Each row is a point. Each copy is the shape, with its points in the same order, turned, moved and blurred by noise. Some copies are also mirrored. Which?

Shape (8 x 3):
[[ 27.2   2.8  13.2]
 [ 10.3  16.7  15.8]
 [ 11.1 -13.8  17.5]
 [ -3.4  14.4  -0.1]
 [  1.4   8.9  -7.9]
 [-27.2 -33.8 -35.9]
 [ -3.0   2.7 -33.8]
 [ 16.3  25.8  19.7]]
Copy 1 (8 x 3):
[[ 35.3  12.7   5.6]
 [ 15.6  24.7  14.6]
 [ 21.6  -5.6  18.1]
 [ -2.6  19.0   7.1]
 [  0.5  15.2  -2.8]
 [-30.3 -27.9 -17.9]
 [-14.7   9.5 -24.3]
 [ 23.1  37.8  20.8]]
Copy 1 is: only turned
Copy 2 (8 x 3):
[[-14.6  22.0  19.4]
 [-31.1  12.2  10.8]
 [-11.4  -1.3  32.5]
 [-25.2  -5.1  -2.7]
 [-13.8  -2.3  -2.2]
 [ 18.6 -50.1  -2.4]
 [  3.5 -11.7 -18.6]
 [-37.7  17.9   8.1]]
Copy 2 is: only turned

Shape (10 x 4):
[[ 13.0   2.0  20.8 -25.0]
 [-34.0   3.1 -12.8  38.7]
 [ 32.7  -6.1 -18.1  -4.2]
 [  8.9  -4.2   0.0 -33.7]
 [ -4.6 -19.2  -4.5 -33.6]
 [-36.1  11.4  -7.1  15.0]
 [ 18.9 -10.0   9.7  -6.5]
 [-47.3  18.7  -2.9  10.9]
 [ -2.4 -14.1  14.8  -0.1]
 [ -0.2  -0.2 -13.0 -20.1]]
Copy 1 (10 x 4):
[[  4.7  18.3  -5.4  20.1]
 [-23.8   1.7  30.0 -51.5]
 [ 26.8 -19.3   3.5  -0.2]
 [ 17.9  14.0 -17.9   4.0]
 [  9.1  10.2 -31.0 -10.5]
 [-15.3  20.8  17.8 -43.6]
 [  3.5  -8.2  -1.3  10.0]
 [-17.5  35.4  20.6 -45.5]
 [-16.0   1.1  -2.8  -2.6]
 [ 20.7   9.2  -6.2 -15.6]]
Copy 1 is: mirrored
Copy 2 (10 x 4):
[[ 27.7   2.7  24.7  -8.8]
 [-53.0 -13.2  -9.9  -8.8]
 [ 15.0  25.0 -20.0  12.1]
 [ 23.4  12.0  20.6  16.0]
 [ 14.9  -1.6  21.2  29.3]
 [-43.0  -5.1  16.0  -4.3]
 [ 21.9   4.1  -2.9  -3.5]
 [-46.7  -6.8  26.6  -1.4]
 [  6.5 -14.6   4.2  -5.0]
 [ -3.3  11.9  15.1  21.8]]
Copy 2 is: mirrored
Copy 3 (10 x 4):
[[-16.7 -28.7  11.6 -17.6]
 [  1.0  50.3  -5.9   5.9]
 [ 18.3 -27.4  22.4  14.1]
 [ -8.8 -29.7  -9.7  -3.2]
 [-12.5 -28.1 -17.4   6.9]
 [ -5.6  27.4 -21.2  -7.2]
 [ -8.3 -22.7  17.0   3.2]
 [-11.9  37.6 -30.5 -11.6]
 [-26.0  -2.6   5.5   4.9]
 [ -0.1 -15.1 -12.1   2.5]]
Copy 3 is: only turned
Copy 4 (10 x 4):
[[ 12.4  15.7  20.1 -25.1]
 [  7.7 -39.2 -26.4  20.6]
 [ -8.5  34.2 -11.7  -1.0]
 [ -9.2  14.0  11.9 -30.8]
 [-22.4   2.0  17.3 -25.4]
 [  8.4 -36.2 -17.7  -2.8]
 [  4.0  18.6  13.3  -3.8]
 [ 13.4 -48.2 -16.7 -11.0]
 [  5.3  -3.5  16.7   1.7]
 [-10.9   4.3  -5.4 -24.0]]
Copy 4 is: mirrored

Shape (11 x 6):
[[ 30.0  47.5 -16.3  17.6   4.1  13.6]
 [  0.3 -13.9   4.2 -21.1   6.4   9.4]
 [ -2.7  -4.5 -21.4 -11.9   8.4  18.8]
 [ 15.5 -14.0 -13.8 -12.3   6.7  -7.9]
 [ 32.5  -4.7  10.1  -5.8   6.8  14.5]
 [ 19.4  -2.5 -22.5  45.6   0.6  -8.9]
 [ 31.4 -15.4 -11.4  -8.3   8.6   6.1]
 [  5.6 -19.0 -24.6  -8.3   9.2  12.7]
 [  8.7   2.9  64.3 -15.1   4.5   4.2]
 [ 13.4  -8.0   6.2  44.7 -20.3   2.7]
 [ 13.4 -18.8 -14.6 -10.6 -42.1  -3.9]]
Copy 1 (11 x 6):
[[ -5.8  35.2 -36.1 -36.6  -2.5  22.0]
 [ 12.2 -23.5   5.6  -9.0   4.3  -7.3]
 [ -5.8  -9.4  -4.5 -28.3   3.4 -17.6]
 [ 14.7   4.7   6.9 -14.4   6.2 -13.6]
 [ 29.9  -0.2 -19.2 -13.7   1.0  -0.3]
 [ -5.5  46.0 -21.8  -2.5  14.6 -26.8]
 [ 25.3   5.5  -6.1 -21.6   2.5 -22.1]
 [  2.9  -5.4  -2.6 -30.2   2.2 -29.7]
 [ 29.3 -29.4 -18.8  30.3   8.3  30.3]
 [ -2.9  25.6 -39.6  18.6  -2.2 -20.1]
 [  5.7   6.9   2.7   3.6 -35.3 -33.5]]
Copy 1 is: only turned
Copy 2 (11 x 6):
[[ 25.2  38.6 -11.5 -20.5  -5.7 -29.5]
 [ -6.5 -10.8  11.7   1.9  26.4   8.1]
 [  5.3   0.4  -4.1 -18.4  28.7  12.2]
 [  1.8   6.6 -10.7  15.8  27.7  11.3]
 [  4.5  20.0  21.2   9.4  18.6  -4.0]
 [-10.9  50.2 -27.2   0.7  -6.7  15.3]
 [  9.8  21.1   5.5  12.0  30.3  11.0]
 [  1.6   8.7  -5.6  -8.4  32.9  23.9]
 [-27.9 -12.8  43.0  21.7  -1.9 -30.0]
 [-18.7  36.0  -0.7   3.5 -26.8  20.4]
 [ 21.9  -5.5  -2.4  18.5  -6.1  38.5]]
Copy 2 is: only turned

Shape (12 x 8):
[[-17.6   6.2  21.7  35.9  30.4 -31.3  -9.3 -20.9]
 [ 19.6  19.8 -33.9 -17.0  -4.1  20.1   5.1   7.8]
 [ 30.6   5.9 -18.4 -28.3 -26.6  -9.6  19.1   5.0]
 [ 36.2  33.9  22.6  35.5  -0.9  25.6  17.6   3.9]
 [  4.9 -24.1  19.6  32.0   5.1  19.4  12.1  10.6]
 [-13.3 -18.5  27.3  16.0   1.9  22.5 -31.0 -18.0]
 [ 27.4  -1.5  12.3  41.1   2.4 -12.5   6.6  -1.5]
 [ -2.1  -3.6 -30.5  13.3 -12.1 -23.5  -8.7   9.8]
 [ 11.7 -21.0  12.2  -3.2  -0.7  -0.6 -11.4 -24.1]
 [ 35.8  -7.9 -14.8   5.1  17.5 -14.9  17.1 -20.5]
 [ 21.3 -18.1  23.2 -11.3  34.9  20.5  -5.6  18.9]
 [-12.8   5.4 -27.9  -4.8 -20.5   7.4  17.3  -0.4]]
Copy 1 (12 x 8):
[[ 24.6  -4.4 -40.8 -43.7  15.6   5.4  -4.0   9.9]
 [-17.5 -10.5  35.6  14.3  17.4  17.9  25.5   1.3]
 [-23.6  18.5  37.0   1.1  -1.9   8.4  12.8 -23.6]
 [-12.9  32.1 -26.8  26.2  24.0   8.6  29.3  21.2]
 [ 13.8   7.5 -18.6   9.2  21.3 -39.5   7.8   6.8]
 [ 43.7 -10.6 -12.0  11.0  -8.9 -15.2  -2.4  25.8]
 [ -1.9  18.5 -32.4   2.5  23.9  -2.7  -7.6  -4.0]
 [-24.6 -19.0   7.8 -19.1   8.1  -2.5 -15.1  -4.3]
 [ 33.4   3.7   4.5   3.7  -2.1   0.4  -6.7 -11.2]
 [  5.8   6.3  -2.0  -4.3  31.5  16.7   6.1 -36.1]
 [ 37.3  19.8  23.1   4.7  47.5 -16.1   6.8  13.6]
 [-19.2 -19.3  14.0  -5.0  -8.9  -8.4  28.1  -6.8]]
Copy 1 is: mirrored
Copy 2 (12 x 8):
[[  5.6   0.9   7.2  18.3  13.4 -57.2  10.9  10.3]
 [ 14.6  -0.3   3.9 -12.5   5.1  42.5 -34.1   0.0]
 [ 21.4  26.1   1.7 -30.4  17.1  37.7  -1.6  -5.9]
 [ 21.1 -20.7   2.6  -7.2 -11.2 -10.7 -23.7 -51.4]
 [ -3.0  -0.7 -22.1  -5.0 -37.5 -14.5   1.0 -11.1]
 [-28.8 -30.7 -14.6   9.9 -13.4 -10.7  22.5   9.6]
 [ 32.7   0.3   0.4  -2.6 -18.2 -20.8   9.1 -19.6]
 [ 19.6  24.2  24.0   5.5  -8.0  11.3   6.1  23.6]
 [  7.1 -10.0 -18.8  -4.1   9.8   3.2  25.2  10.6]
 [ 43.1   8.8 -25.7   2.5  11.9   1.5  -0.2   4.0]
 [  8.3 -21.7 -34.0 -38.8 -12.6  -9.3  -9.5  12.8]
 [ -6.5  31.2   2.8   1.9   1.2  31.1 -17.7   4.9]]
Copy 2 is: mirrored
